Every row gives one point. The ring and each string are closed loops that go straight from each point to the next, and from the last back to the first. Before rounding, they use only three directions, however many columns there are. How many times does the string pass through the ring? Passing back the other way cancels.
In the rows, 128 means zero.

Ring (9 x 3):
[[179 138 150]
 [174 182 149]
 [159 202 137]
 [135 190 113]
 [121 151  91]
 [122 113  81]
 [139  76  88]
 [153  69 105]
 [170  89 133]]
String:
[[183 110 128]
 [192  99 157]
 [167 113 155]
 [160 133 137]
 [172 160 131]
 [201 221 160]
 [177 212 162]
 [155 178 146]
 [150 158 127]
 [152 181 121]
 [145 221 114]
 [128 233 103]
 [123 161 111]
 [142 133 117]
 [137 151  94]
 [105 138  56]
 [111 108  69]
 [124  98 102]
 [142 117 104]
 [145  93  76]
 [152  90  85]
 [150 110 110]
 [144  72 122]
 [166  46 121]
 [185  78 123]]
Times through: 3
String:
[[192 148 167]
 [160 139 147]
 [151 137 128]
 [172 188 136]
 [174 227 141]
 [163 248 142]
 [147 241 132]
 [131 172 128]
 [123 191 112]
 [127 143 116]
 [139 133 115]
 [131 146  90]
 [113 134  54]
 [112  99  66]
 [118  80  85]
 [136  99 104]
 [136  89 110]
 [136  61 109]
 [147 110 118]
 [163 106 110]
 [178  81 120]
 [184  76 141]
 [192 106 147]
 [203 132 159]]
Times through: 3

Ring (7 x 8):
[[121 193 152 156 150 182 118 125]
 [101 207 136 151 162 182  94 133]
 [101 166 121 151 144 160  98 156]
 [120 113 117 153 116 136 117 172]
 [178  39 112 149  65  96 123 167]
 [200  37 118 147  57  93 122 151]
 [163 124 145 154 107 146 127 130]]
String (26 x 8):
[[ 86 245 167 163 184 215 129 124]
 [112 177 144 157 146 174 122 141]
 [111 180 140 155 147 173 113 140]
 [138 137 124 148 120 144 100 142]
 [129 148 119 146 127 147  90 143]
 [ 87 183 111 146 156 164  78 157]
 [ 79 167 120 156 152 165 110 174]
 [ 97 143 128 159 136 157 128 174]
 [138 121 126 152 113 140 114 153]
 [151  86 109 147  94 116 104 162]
 [134  69 109 154  92 114 126 187]
 [116 100 125 160 112 137 141 183]
 [130 120 128 154 115 142 123 159]
 [142 109 119 149 107 131 108 155]
 [123 113 109 149 114 131 102 169]
 [112 135 106 146 127 139  88 164]
 [ 73 198 123 153 167 179  98 161]
 [ 94 187 137 157 156 178 115 151]
 [116 168 132 152 140 164 106 143]
 [123 188 126 144 147 166  77 125]
 [100 238 147 151 176 199  92 115]
 [ 86 249 167 162 186 216 125 121]
 [111 194 154 159 154 185 126 133]
 [138 153 136 151 127 156 109 134]
 [134 181 145 151 141 171 106 121]
 [ 99 248 169 160 181 215 121 111]]
Times through: 5

Ring, 7 rows:
[[111 163 132 125 132 102  70  90 135 108 112 111]
 [103 169 101 144 133 124  95  95 137 117  99  91]
 [ 99 147  74 161 133 152 137  96 130 132  77  85]
 [105 102  82 158 127 158 162  81 124 144  66 113]
 [112  85 117 138 118 130 139  59 129 143  80 149]
 [117  96 142 123 118 108 107  58 131 131  96 158]
 [120 130 156 112 126  92  70  76 132 111 113 143]]
String:
[[126  88 127 128 137 140 128  99 106 118  82 130]
 [109  69  94 152 119 153 172  61 123 154  63 142]
 [ 98  87  73 166 115 159 180  55 134 163  59 129]
 [ 95  98  58 174 120 170 187  68 131 160  55 110]
 [111 110  76 158 142 172 162 112 109 129  64  89]
 [116 122 104 141 141 146 126 110 112 116  82 100]
 [110 133  86 152 142 157 136 113 115 120  77  86]
 [115 129 109 138 139 139 117 106 117 116  87 103]
 [107 133 104 143 129 132 118  85 130 127  88 111]
 [114 134 104 141 141 142 117 110 116 114  86  96]
 [119 132 107 138 147 146 116 123 108 107  86  91]
 [103 138  91 151 129 139 127  86 132 131  83 102]
 [ 89 146  58 173 124 155 153  76 142 148  71  88]
 [ 89 134  47 180 125 169 172  79 137 153  61  85]
 [ 93 122  65 170 120 156 163  67 139 154  67 105]
 [109 121 106 143 128 133 124  82 128 130  85 117]
 [111 109 104 144 129 141 135  84 123 132  79 119]
 [100 100  94 153 112 136 150  49 141 155  75 138]
 [ 98  72  99 153  99 131 165  19 148 172  70 167]
 [111  71 125 135 109 121 140  39 135 152  80 169]
 [124  92 138 123 129 122 114  82 116 122  90 144]
 [114 117 122 132 128 123 112  80 127 125  92 128]
 [110 105 131 130 113 107 110  48 141 139  95 155]
 [106  87 149 123  94  84 105   7 157 155 101 193]
 [115  85 152 119 106  94 105  33 141 142  99 181]
 [106  88 136 130  99  97 117  18 152 155  94 181]
 [116  78 138 126 112 112 123  45 133 142  89 170]
 [125  81 134 125 130 130 125  83 112 124  84 145]]
Times through: 2

Ring (9 x 14):
[[115 127 154 125 137 177 122 130 168 108  93 145 147 133]
 [109 121 139 116 111 144 140 125 157 133 125 142 132 149]
 [104 117 114 107  94  96 144 115 138 153 160 130 113 162]
 [105 126  94 110  97  58 136 117 118 162 179 118 103 162]
 [110 140  88 122 114  46 126 129 108 161 177 115 106 154]
 [119 155  95 137 144  62 107 142 108 143 152 115 119 137]
 [125 154 119 141 173 119  78 139 130 104 106 119 138 116]
 [126 145 136 137 179 156  70 132 148  84  83 125 147 110]
 [122 133 155 131 165 190  89 129 168  83  72 138 153 116]]
String, 30 rows:
[[109 118 114 107 116 107 112 107 139 128 143 121 117 147]
 [111 128 118 118 120 107 122 122 137 135 140 127 122 146]
 [110 138 117 128 110  92 150 140 130 159 154 135 122 155]
 [102 124 106 112  84  70 163 126 126 175 180 131 108 170]
 [ 95 101  90  85  64  53 149  93 124 171 200 116  89 179]
 [101 108  94  93  89  67 125  95 126 151 179 113  98 164]
 [113 130 115 118 127 106 112 121 135 129 137 123 122 142]
 [113 144 107 130 121  78 133 139 121 154 156 126 119 149]
 [114 156  95 139 121  48 141 152 105 171 172 124 115 152]
 [116 170  74 146 128   7 134 159  83 183 191 114 107 151]
 [120 166 104 149 144  68 125 160 110 154 149 126 126 138]
 [118 146 114 133 145 100 106 137 127 128 131 123 128 133]
 [119 136 112 123 152 110  82 119 132 109 122 114 126 127]
 [126 150 114 136 178 116  64 130 129  95 105 112 135 113]
 [131 161 123 148 196 133  56 141 132  85  86 117 146 102]
 [129 163 130 152 183 135  82 152 135 100  92 127 148 110]
 [122 149 128 140 160 129  97 141 138 112 107 128 140 123]
 [119 134 124 124 154 132  85 121 142 102 109 121 133 125]
 [125 136 125 126 177 144  53 115 144  77  90 113 138 110]
 [130 156 123 144 193 133  55 136 134  83  88 115 144 103]
 [131 169 116 155 189 110  72 153 121 104 102 118 142 108]
 [125 168 114 154 164  94 107 160 118 132 124 126 137 125]
 [118 143 115 130 143 104 104 133 130 126 130 123 128 134]
 [116 136 107 122 138  93  98 122 126 125 138 116 120 136]
 [114 147  80 126 127  35 110 129  99 155 176 107 105 147]
 [109 144  71 121 107  11 129 129  92 177 200 107  95 160]
 [108 146  86 127 102  30 150 141 101 183 192 121 104 163]
 [112 147 110 133 118  78 143 146 121 160 157 131 121 151]
 [111 126 114 114 121 103 114 116 135 131 142 122 119 145]
 [102 106 102  92  94  85 120  93 134 141 166 115 103 160]]
Times through: 2
String (26 x 14):
[[120 141 103 125 156  93  76 120 122 111 129 109 122 126]
 [117 139 117 127 144 111 101 128 134 120 126 122 128 133]
 [126 169 117 156 167  99 106 162 120 129 120 128 139 123]
 [132 170 120 157 196 120  66 153 125  96  93 119 146 103]
 [128 142 130 132 190 155  47 121 146  69  77 115 145 102]
 [121 135 132 126 159 147  82 122 148  95  98 124 138 121]
 [119 133 133 125 151 145  93 123 149 102 103 127 137 126]
 [121 123 153 121 163 192  77 114 170  74  71 132 149 115]
 [121 122 178 127 163 235  93 124 191  68  47 149 164 113]
 [119 142 167 143 145 191 137 154 171 113  81 158 159 129]
 [115 133 138 127 134 145 122 133 152 121 112 138 138 137]
 [111 113 138 108 125 156 109 108 161 107 111 132 132 139]
 [108 113 157 114 112 180 142 122 175 120 105 150 141 147]
 [110 124 160 125 113 176 156 138 171 130 106 157 145 147]
 [115 137 141 132 130 144 135 141 152 130 115 143 140 140]
 [114 126 134 119 133 143 111 121 152 114 114 132 133 136]
 [114 114 150 112 138 182  99 109 171  91  89 135 141 130]
 [122 126 183 132 166 240  98 131 193  69  43 153 168 112]
 [125 150 160 148 169 188 107 153 164  96  70 148 161 115]
 [118 141 129 132 145 129 110 136 142 120 115 131 136 132]
 [120 129 130 120 158 148  76 114 150  90  98 121 136 121]
 [127 139 129 129 185 154  47 117 147  70  80 114 142 105]
 [132 167 120 153 196 122  62 148 126  93  93 117 145 103]
 [122 156 118 144 156 106 106 149 127 127 122 127 135 128]
 [125 169 109 153 166  86 102 158 114 132 128 123 134 124]
 [128 178  94 158 177  60  86 160  99 132 136 112 129 119]]
Times through: 2

Ring:
[[ 96  95 140 105  88 139  60 136 140  82 159 175 191 124]
 [125 111  86 104 135 119  85 132 128  79 132 145 217 109]
 [139 108  96 154 141 102 161 139 164 105 115 143 162 131]
 [157 112 110 158 128 104 169 132 183 119 117 138 128 156]
 [177 122 119 117 108 121 112 114 177 116 134 129 130 174]
 [139 108 145 109  83 136  77 121 166 104 154 154 144 162]]
String (27 x 14):
[[205 131  98 133 130 105 153 110 190 129 115 109 112 183]
 [182 121 123 137 110 114 142 116 192 126 127 128 107 183]
 [142 106 139 139  97 122 125 129 180 114 139 153 126 163]
 [146 110 125 124 106 122 110 126 167 106 138 146 147 154]
 [178 126 105  96 114 124  86 109 161 106 136 124 156 163]
 [172 122 126  90  93 134  67 107 165 106 148 132 146 172]
 [111  93 184 120  51 147  70 130 176 106 170 180 124 168]
 [ 91  86 199 113  37 156  48 133 169  98 182 194 133 162]
 [124 105 142  95  82 141  53 123 150  91 160 161 170 147]
 [133 110 122  96 100 133  64 123 146  90 150 151 181 140]
 [136 109 116 117 112 123  98 128 154  97 138 148 170 140]
 [127 110 112  88 107 133  55 124 135  82 149 151 200 127]
 [ 89  98 124  82  96 143  27 134 117  66 162 173 228 105]
 [ 96 101 108  84 111 136  39 134 114  66 153 165 236 100]
 [131 118  70  72 140 125  46 123 109  67 137 137 249 100]
 [140 115  92 104 130 119  89 126 139  88 132 139 198 125]
 [124 105 112 125 118 120 108 135 150  93 135 154 179 128]
 [104  97 111 139 124 116 122 146 146  89 132 164 188 113]
 [103  95 113 150 125 112 137 149 152  93 129 166 180 115]
 [132 107 106 133 126 114 124 135 155  98 129 148 172 131]
 [165 124  68 118 155 104 127 124 148  97 113 121 188 129]
 [147 112  82 159 155  95 176 139 164 107 106 135 163 129]
 [167 120  78 142 153  98 160 128 165 109 108 123 161 140]
 [162 119  92 128 136 109 132 125 162 105 121 129 162 144]
 [127 101 130 153 110 115 143 139 174 109 132 158 139 146]
 [136  98 141 188 109 105 195 144 201 129 122 158  96 165]
 [185 120 111 161 127 101 182 123 199 133 113 124  99 179]]
Times through: 0
